Each wall is flat, endless, passes through zero and stands at right angles to its row. A trip goes straight from one point to another. Which walls does it cross, in order?

Walls:
(1): [-69  47  -7]
(2): [-4 39 18]
(3): [ 3 32 15]
(4): [-62   4  40]
(5): [ -2  60 -70]
(6): [-28  36  42]
(7): [46 -6 48]
(8): [-27 102  22]
(9): [ 20 -27 -13]
Trips:
[-67  81   5] to [-22  22  50] => 5, 7
[ -2 -77  57] to [-33   0 -58] => 7, 1, 5, 4
[-34 -28  71] to [ 29 -32   5] => 3, 1, 2, 9, 6, 4
[65 35 61] to [ 49  30 -38] => 5, 9, 6

Walls:
(1): [-35 -10 -42 -24 -30 -28 -17  36   8  56  30]
(2): [ 36  11 -46   4   8 -20   6  25  30 -44 -27]
(3): [ 30  55 -22 -61 -44 -61 121  44  12 -11   9]
(4): [-33 -35 -15  -8   5   4  14  38 -13 -26  25]
(5): [ 33   5   9   9 -37  -5 -59   8 -38 -27 -27]
(6): [  11  -25   48  -53   21  -20  -17  -18 -103  -33   58]
(7): [-34  -7  -1  24 -39 -15  28 -26  -4   8 -15]
(8): [-42  10 -90   5  19   9  23 -26  18  10 105]
(9): [  5 -49   5 -69  20  47   5  13  -8 -30 -48]
(10): [-40  39 -16  18 -58  22  30   2  24  -8  30]
(11): [-50  -3 -15   4  27 -45  87  15 -27 -33 -20]
Trips:
[ 46 -17  38 -20 -38 -12  20  42  36 -42 -62] to [ 39  16 -54  22 -54   0  -6  33 -27 -25 -16] => 10, 11, 7, 4, 1, 9
[ 55  14 -10   2   0 -26 -53  -8  22 -16  -5] to [-71  24 -23 -30 -42  20 -23  15 -78   1 -44] => 6, 1, 9, 7, 10, 2, 4, 11

Walls:
(1): [ -1  -7 -42  30   3 -54   1 -45   8  20 -54  47  22 -80  89  27 -49 -22
 -17 -29]
(2): [ 40   8  45  82  47  -3 -69  20  53   3  43 -36  35 -12  82  25 -32   2
  39  60]
(3): [ -8   4  50 -13  73  43  26  95  -5  -4 -13  18 -33  37 -16 -10  67  56
 -99  46]
(4): [ 40  77  46  -5 -27 -30  16 -11 -10  18  60 -29   1  39  42   9  35 -44
  53 -18]
(5): [ -2 -22  33  -9  15  37 -16 -36  61  -7 -17  24  15   8 -43  60 -35   0
 109  76]
(6): [ -3  20  29  32   3  65  -6  76 -14  39  46  16 -17 -33  27  17 -83 -79
  60  21]
(7): [ -2 -80  52  37  29 -57 -30 -13  35 -41  41 -17  -4 -42   4  26 -52  16
 -29 -32]
(8): [-27 -55 -17  55  52  49  -3 -47  12 -54 -27 111  -8  -5 -45  38  -9  72
  58  -6]
(9): [-22  -9 -17  17  74 -18 -27  -1  21  -7 -20  95  58   1  55  16  62   8
  14 -53]
(10): [ 72  60  -5   7 -25 -48  41  -5  -7  32   7   6   9   9  25  29   5 -13
  20  35]
(11): [ 29   3 -58   5  24 -19  15 -24 -23  17  47 -47 -80  35  13 -30 -40  80
 -18  13]
(12): [ 19  -2   6  38  27 -10 -56  23  33 -72 -75   2  14  14 -18  41 -16 -35
  -7 -20]
Trips:
[-43  57  -4 -33 -82 -11 -12 -43 -22  77  57   7  11 -64 -51  57   7  39
  65  18] to [-10  15 -15   5  -2 -23   3 -20 -35 -24  13   5   4  57  -7  27  70  12
   7  16] => 8, 6, 11, 9, 3, 5
[ -5 -43  27 -82   9  22  99  25  32  74 -47  -1  21  35 -10  35 -45  -7
 -62 -69] to [  1 -14 -30  23  53  57  22 -20  12   3  73  33 -57  73 -36   4  38   6
 -64  -5] => 1, 11, 8, 9
[-41 -29 -32  42 -26   5  13 -85 -60 -74 -98 -28 -44 -46 -75  96   9 -60
  26  15] to [ -4  97  -8 -38 -26  42  -3 -52 -63  56 -47  -6  41  -1  47  45  -3  12
 -12  40] => 7, 10, 4, 8, 12, 6
[-20 -41   8  62  22  35  20 -13 -35  58  29 -42   2 -71  -2  26  34 -22
 -75   5] to [-29 -69 -24   7  45  43  23  51 -38  12 -46  46 -86  34 -65  32  49  16
 -41 -65] => 2, 11, 8, 9, 1, 6, 12, 7
